Each row of a before or after table is a point. The points were changed in one or more steps. Then noise was added and the rows were shuffled. The steps act on columns, c1 being the first. Write out the steps. A step turns or swaps two columns, mirrors them in a line or flattens them onto one, adds a multiple of one to another, or multiplies or shifts one. Angles are multiples of 10 degrees, from the lower column toward the higher: turns from -170 to 170, lines from 10 to 170 but not 90. Use the fewest steps. Two steps may share a column if one is a turn and the other turns, adds or multiplies; they go together, in the order done. Otherwise the lowest column goes first.
In the rows, 128 means zero.

Before (8 x 2)
[[104 137]
 [147 172]
 [109 105]
 [104 114]
 [106 113]
 [157 122]
 [185  63]
 [165 107]]
After (8 x 2)
[[ 88 110]
 [131 151]
 [132 155]
 [126 155]
 [149  79]
 [ 42 127]
 [153 141]
 [104 111]]
Steps: turn c1 and c2 by -130 degrees

Before (11 x 3)
[[129 117 137]
 [112 116 104]
 [115 113   7]
 [108  94 150]
 [196 123 115]
 [124 104 146]
 [128 109 112]
 [135  98 100]
 [120 136 146]
 [132 111 133]
 [160 171 127]]
After (11 x 3)
[[ 82 152 127]
 [149 133 109]
 [145 141 132]
 [121 192 115]
 [161 117 151]
 [123 122 141]
 [141 115 102]
 [138 126 139]
 [148 113   4]
 [154 127 147]
 [157 137  99]]
Steps: turn c1 and c2 by 100 degrees

Before (9 x 4)
[[ 80  92 125  87]
 [ 92 108 172 113]
 [101  95 169 122]
 [125 205 123 137]
 [112 149 102 116]
 [141  68  89 138]
 [124 126 131 127]
 [181 151  67 118]
 [117 122  85 133]]
After (9 x 4)
[[129 114  82 127]
 [129 124 133 126]
 [ 69 173 120 138]
 [123  64 130  89]
 [184  97  89 132]
 [121  88 173 118]
 [144 182  71 109]
 [136  86 168 129]
 [100 131 105 111]]
Steps: turn c1 and c2 by 50 degrees; turn c3 and c4 by 10 degrees

Before (11 x 6)
[[118 125 152 151 132 107]
 [132 135 169  85 146 198]
 [ 93 167 116 121  78 206]
 [134 121 170 169 128 152]
 [164 112 115 174 148 123]
 [112  88 133  92 159 115]
 [151 135 166 134 135 122]
 [139 159 119 105 150 162]
 [164  68 137  78 139 113]
 [103 104 145  99 147 186]
 [138  79 125 183 130 199]]
After (11 x 6)
[[140 158 124 133 131 159]
 [119 119 135 160 124 148]
 [140 131 128 142 131 124]
 [116 135 131  92 128 196]
 [157  73 117  20 132 106]
 [133  81 121 135 127 201]
 [ 97 171 137 161 124 205]
 [113 127 139 145 126 104]
 [167 113 116 157 128 122]
 [ 99 105 141  77 128 187]
 [109  90 134  57 129 115]]
Steps: flatten c1 and c3 onto the line at 160 degrees; add 1 times c2 to c4; multiply c5 by 0

Before (12 x 8)
[[182 106 143 166 169 132 175 114]
 [134 115 127 163 133 148 155 157]
 [110 178  98  93  88 147 147 160]
 [153 105 113 156 121 154 181 142]
 [161 116 164 141 104 132 140 136]
 [146 128 162 135  78 202 175 105]
 [162 126 156  77  75 191 154 116]
 [148 149  93 109  57 183 129 119]
 [122 126 149 117 126 152 126 144]
 [126 174 103 116 112 175 117 157]
 [155 129 179 152 113 147 167 104]
 [144  86 131 161 136 142 174  87]]
After (12 x 8)
[[148 150 153  86  37 155 179 101]
 [146 127 132 115  60 125 218 168]
 [150  99 119 137  98  92 177 110]
 [156 131 119 131  84  98 163 181]
 [163 122 127  57  41 137 199 158]
 [125 177 117  92 115 165 165  87]
 [163 118 103 128  69 122 137 155]
 [125 124 107  95 133 143 151 133]
 [144  82 166 140 121  97 161 148]
 [179 110 136 143 114  87 152 147]
 [107 177 119  71 110 120 152  85]
 [135 115 100 143 125 115 163 115]]
Steps: add -1 times c1 to c5; turn c3 and c8 by 120 degrees; shift c4 by -20; turn c6 and c7 by 60 degrees

Before (14 x 11)
[[110 149  91 141 134 131 114 141 155 121 153]
 [116 148 130 130 112 125 144 108 130 129 149]
 [120 144 124 186 116 112 134 122 124 116 135]
 [148 153 132 148 107 112 147 134 123 139 118]
 [107 130 136 129 119 107  91 134 134 100 149]
 [139 123 136 140 139 121 132 130 171 138 117]
 [111 124  88 132 122 145 145 121 165 130 111]
 [158  76  68 146 118 124  50 140 135 131 124]
 [120 144 127 134 148 133 147 125 120 141 151]
 [137 141 130 128 115 119 149 139 160 140 152]
 [163 145 103 141 127 109 146 141 150 124   7]
 [127 140 137 144 113 156 106 142 128 129 138]
 [145 148 124 153 118 108  84 117 148 142 102]
 [165 139 132 136 121 128 105 117 130  99 143]]
After (14 x 11)
[[119 143 125 124 119 131 148 116 121 145 148]
 [137 144 132 114 113 145 135 112 160 116 155]
 [105 151  91 129 138 120 113 127 154 135 155]
 [102 126 133 119 153 141  95 151 131 118 149]
 [121 144 134 119 125 133 147 137 129 113 149]
 [143 147 124 168 113 133  99 166 150 121 102]
 [166 138 133 125 151 119 121 146 131 115 146]
 [129 138 138 139 127  97 108 124 126 114 136]
 [118 141 125 186 137 143 129 132 125 117 137]
 [163 146 103 200 131 155 130 111 150 126   4]
 [148 153 131 152 117 154 131 115 117 105 121]
 [160  79  70 150 124 105  62 166 136 118 126]
 [138 120 136 146 119 137 127 122 169 142 114]
 [109 127  91 137 124 117 147 120 164 126 108]]
Steps: add -0.5 times c11 to c4; turn c5 and c10 by 80 degrees; turn c6 and c7 by -160 degrees; turn c7 and c8 by 140 degrees

Before (8 x 12)
[[118 102 180 159 151 106 120 109 102 135 117 133]
 [147 137 167  96 109 111 115 155 129 111 131  83]
 [107  96 171 175 119 134 174 103 118 157 188 139]
 [100 141 157 109 107  96 180 131 143  89 182  90]
 [ 85 143 119 129 185 129 149 134 162  88 183  80]
 [146 116 129 154 121  82 152 169 139 116 103 130]
 [136 119 179 110 132  94 166 109 159 148 106 170]
 [ 90  51 137  88 158 154 100 149 137  94 127 140]]
After (8 x 12)
[[107 103 193 127  30 134 175 102  81 157  64 139]
 [119 153 200 106 168 106 120 110  94 134 115 125]
 [136 150 199 157 165  94 167 109 151 147 135 159]
 [147 154 149 144 158  82 152 170 105 118 134 117]
 [100  78 177 140  26  96 179 130 149  88 105  81]
 [ 91 178 157 130 159 153 100 148 169  94  69 149]
 [147 120 186 123 106 112 115 155 159 111 132  79]
 [ 85  76 138 162 102 129 149 134 134  88 102  80]]
Steps: add -1.5 times c11 to c5; turn c2 and c11 by 130 degrees; shift c3 by 20; turn c4 and c9 by -80 degrees; add 0.3 times c6 to c12

Before (11 x 14)
[[ 66 145 140 112 126 139 134  75 160 157 110 134 135 112]
 [ 68 144 145 109 161 139 107  79 134 124  62 143 114 133]
 [133  90  75 132  53 115 171 154  97 133 112 128  98 177]
 [101 132 155 115 140 130 116  85 174  97  89 105 143 132]
 [145 109 148 135  90 111  89 145 106 121 130 164 111 139]
 [ 86 134 134 125 125 138 120  77 135 115  60 142 169  80]
 [ 97 102 123 138 101 104 142 176  93  99 143 143 101 126]
 [136 101  91 179  93 116 144 123 144 134  93 117  80 127]
 [120 130 126 169 113 120 151 161  96 105 139 184 142 157]
 [101 135 116  97 158 107  93 107 155 105 115 171 140 118]
 [133 123 139 131 121 144 140 124  88  61 166 201 116 120]]
After (11 x 14)
[[104 128 154 113 151 129 164  90 161  79 145 104 112 136]
 [ 99 150 125 142  84 101 101 176  96 133 166 142 169 120]
 [139 166  75 128  15 112 121 155  50 114 121 128 186 177]
 [134 144  89 178  71 115 150 120 112  97 108 117 189 127]
 [ 71 100 148 109 177 137 121  78 163  64 112 142 128 135]
 [130 129 140 135 118 146  97 125 102 140 207 205 144 118]
 [118 130 128 170 107 118 113 160  84 132 154 186 116 158]
 [105 123 116  99 177 113 135 104 186 109 146 173 112 117]
 [ 65 110 137 114 126 140 158  79 129 119  96 135 109 113]
 [145 142 148 132  63 109  82 150 182 130 138 164 161 137]
 [ 88 138 131 125 127 139 129  77 142  62 117 140  88  76]]
Steps: multiply c2 by 1.6; turn c2 and c13 by -150 degrees; multiply c5 by 1.6; multiply c7 by 1.6; turn c7 and c9 by -70 degrees; turn c10 and c11 by -70 degrees

Before (12 x 18)
[[123 139 125  84 162 108 170 125 100 152 147 134  82  82 132  82 109 142]
 [106 116 136 192  96 122  85 121  85 129 123  91 156 116 168  94 137 110]
 [127 148 115 126  79 128 115 127 120 103 106 145 152 143 115 153 202 138]
 [ 97 173  96 114  74 140 110 117 152 149 119 120 165 108 109 157 166 178]
 [ 91 176  78 163  98 125  94  91 119 104 115 128 144 162 105 167 162 149]
 [ 96  82 163 134 169 135 153 137 103 116 153 116 103  95 154 131 110 151]
 [138 114 160 102 168 105 139 112  77 188 132 146 119 109 127 132  99 152]
 [105 163  90 137 104 147 116 114 161 100 104 154 196 152 122 147 144 120]
 [121 159 116 181  57 141 102 107 125 127 142 134 137 105 147 161 144  94]
 [ 79 112 127 103 148  80 146 143 138 147  98 162  92  88 137 132 114 138]
 [114 158  93 142 146 129 136 161 180 139 105 160 136 138  55 148 167 161]
 [ 86 125 175  96 144 102 162 155  87 148 145  97 111 117 103 127 101 123]]
After (12 x 18)
[[109 136  94 142 108 147  74 109 102  72  82 169 214 154 121 148 142 167]
 [126  77  98 117  79 145  98 115  92 134 123 134 199 111 112 154 170 176]
 [ 87  96  94 141 143 126  87 164 103 140  64 165 179 132  52 146 168 164]
 [158 105  73 160  97 119  80  92 116 106 119 146 179 161 113 167 165 175]
 [130 161 116 183  62 138 134 100 126 113 178 142 154 106 153 162 141 160]
 [194 128 173  92 142 101 181 158 113 185 150 130  88 115 102 125 101 127]
 [131 115 112 124  81 135  73 123 138 101  84 146 223 138 112 147 198 150]
 [185 144 136 195  93 116  84 118 129 135 141 109 170 116 168  97 138 116]
 [171 103 163 129 173 132 194 136 116 105 170 130  90  93 160 131 110  84]
 [157 106 160 103 167 107 141 113 181 229 127 134  87 112 129 133 107 113]
 [153 110 120  82 160 107 195 123 146 179 148 137  67  80 132  78 106 144]
 [127 117 122 101 144  82  85 140 101 218  50 177  72  85 132 132 113 111]]
Steps: turn c1 and c12 by -30 degrees; turn c1 and c9 by 130 degrees; turn c2 and c18 by 90 degrees; add -1.5 times c6 to c10; multiply c11 by 3; turn c7 and c11 by -40 degrees; add 1 times c17 to c13

Before (8 x 24)
[[ 89 172  51 156 150 172 184 105  93 145  94  87 115 140 174 152 101 137
  163 153 108  93 142  84]
 [154 102 132 137  71  96 127 158  82 126 153  51 109 133 123 166  78 167
   92 101 157  92 160 120]
 [146 110 114  87 158 120 132 142 145 115 160 168  98  77  75 138 100  97
   78 106 165 151  84 127]
 [ 59 127  84 128 141 168 180 114 130 135 102  88 117 145 138 131 129 139
  166 146 126 129 120 113]
 [181 110 164 109 118 101 163 155  79 128 187 122 141  91  82 124 114 170
  136 100 171 166 167  68]
 [178  64 153 133 130 106 124 155 115  95 163 131 157 113 111 152  90 165
   97  82 151 136 180  94]
 [101 156 102 141 173 137 153 130 128 117 161 116  51 117 105 136 118  90
  167 164 126 145 125 141]
 [127 148 124 112 159 140 150 115 131 102 126 159  63 134 105 128 137 113
  118 164 116 137  75 127]]
After (8 x 24)
[[204 123 162 128 131 165 169 114 133 104  89  89 119 113 121 132 129 136
  165 139  79 131 120 113]
 [119 112 152  83  65 122 107 146 141 146 149 166  95 184 121 135 105 106
   73 104 183 148  83 120]
 [122 107 135 141 146  92 104 164  88 135 148  52 106  93 167 169  80 108
   87 104 187  93 158 119]
 [193 165 187 159 161 173 145 104  95  93  78  83 109 112 105 154 104 138
  160 162  89  97 141  88]
 [165 152 161 135  92 135 136 135 137 152 141 114  54 162 105 135 120 147
  161 166 106 147 127 145]
 [149 110 114 110  87 100  66 162  80 152 194 122 144 120 142 123 113  71
  134 102 229 168 165  70]
 [152 157 131 112 102 146 119 109 130 146 114 161  66 133 107 126 143 148
  119 163 126 132  76 127]
 [111  62 121 134 114 106  85 156 121 174 159 134 163 117 130 155  96  92
  102  86 202 135 173  99]]
Steps: turn c1 and c7 by -110 degrees; add -1 times c7 to c21; turn c3 and c11 by -160 degrees; turn c10 and c11 by 160 degrees; turn c5 and c15 by -110 degrees; multiply c15 by 0.7; turn c14 and c18 by 130 degrees

Before (10 x 32)
[[128 112  87 119 179 128 103  98 142 122  86 106 137 141  90  74 136 101
  173  91 168 108 123 154 112  42 126 105  86 126 131 172]
 [138 133 113  74 110 160 112  91 108  83 138  86 139 122 167 123 133 153
  146 127  43  61 167 140 128 129 145 144 113 111 178 188]
 [ 91 173 169 166 124 136 138  88 142 184 190 133 138 102 175 135  77 113
  145 118 126 113 174 137  99 193  89 120 124 150 111 137]
 [166 156 113  86 157 172 139 127 119 121 105  92 158 109 133 102 126 156
  143 130  38  90 166 159 116 118 146 147  89 122 192 129]
 [166 111  83 116 140 100 108 149 123 112  59 131 126  97  94  96 128 124
  126 101 195 132 105 151 131  73  97  62  73  98 120 160]
 [ 95 165 152 170 116 115 155  83 182 169 153 143 132 128 183 130 110 174
  171 129 100 125 150 171 125 158  96 114 151 150 132 150]
 [145 125 118 117 128 150 189 128 122 107 113  97 155 103 116 179 161 118
  149 117  40  80 164 137 113 118 164 162 103  92 170 171]
 [ 88 175 148 174 106 116 171 114 144 168 139 109 143 136 167 111 100 135
  144  75  84 147 142 144 119 197  92 143 110 149  82 169]
 [120 108  97 134 161 138  88 157 147 111  55 127  84 120 119  99 124 136
  140 102 217 140 124 136 116  59 133 120  84 148 109 153]
 [157  95 103 153 189 135 105  97 125 103  36 120 129 111 122  96 161 106
  156 142 174 132 105 130 140  77 108 115  58 140 108 172]]
After (10 x 32)
[[138 135 150  68 110 160 130 169 107  82 137  87 137 123 169 187 136 153
  147 125  82 111 167 199 129 128 137 140 113 110  45 122]
 [126 109 141 101 182 130 126 134 140 124  84 107 137 139  87 180 135 102
  175  90 168 130 123 114 112  43 168 161  87 125 108 175]
 [144 124 163 129 128 151 131 149 122 103 111  96 154 103 115 160 161 119
  146 116  76 110 164 204 115 117 125 102 105  91  68  68]
 [ 92 173  76 148 126 135 128 150 143 185 192 134 137 104 179 138  81 112
  145 115 132 144 173 135 101 193 102 159 123 149 120 120]
 [ 89 177  88 176 109 117 127 150 144 168 140 108 144 137 167 172  98 135
  147  75 110 150 143 173 117 197 121 127 111 145 164 138]
 [159  95 118 139 189 139 127 144 124 103  37 117 130 113 122 179 160 105
  158 145 162 142 105  95 142  77 156 159  56 142 136 151]
 [ 94 166  90 148 118 114 127 154 183 172 154 142 134 126 182 149 110 176
  169 130 144 126 154 178 126 159 120 167 155 151 122 124]
 [166 155 149  90 155 172 129 142 117 124 102  92 159 110 132 133 125 155
  142 127  93  93 166 216 117 118 136 115  89 124  72 151]
 [121 109 142 139 160 135 125  98 145 109  52 125  84 120 117 158 125 136
  139 101 189 139 124  67 116  60 154 116  84 146 146 155]
 [167 111 114  99 141 100 128  68 121 112  60 128 126  97  93 165 128 126
  124  97 184 131 103  92 131  75 184 167  77  98 134 158]]
Steps: turn c3 and c27 by -110 degrees; turn c8 and c28 by -140 degrees; add -0.5 times c28 to c4; multiply c7 by 0; turn c16 and c32 by -100 degrees; turn c21 and c24 by -50 degrees; turn c22 and c31 by 110 degrees; multiply c22 by 0.7
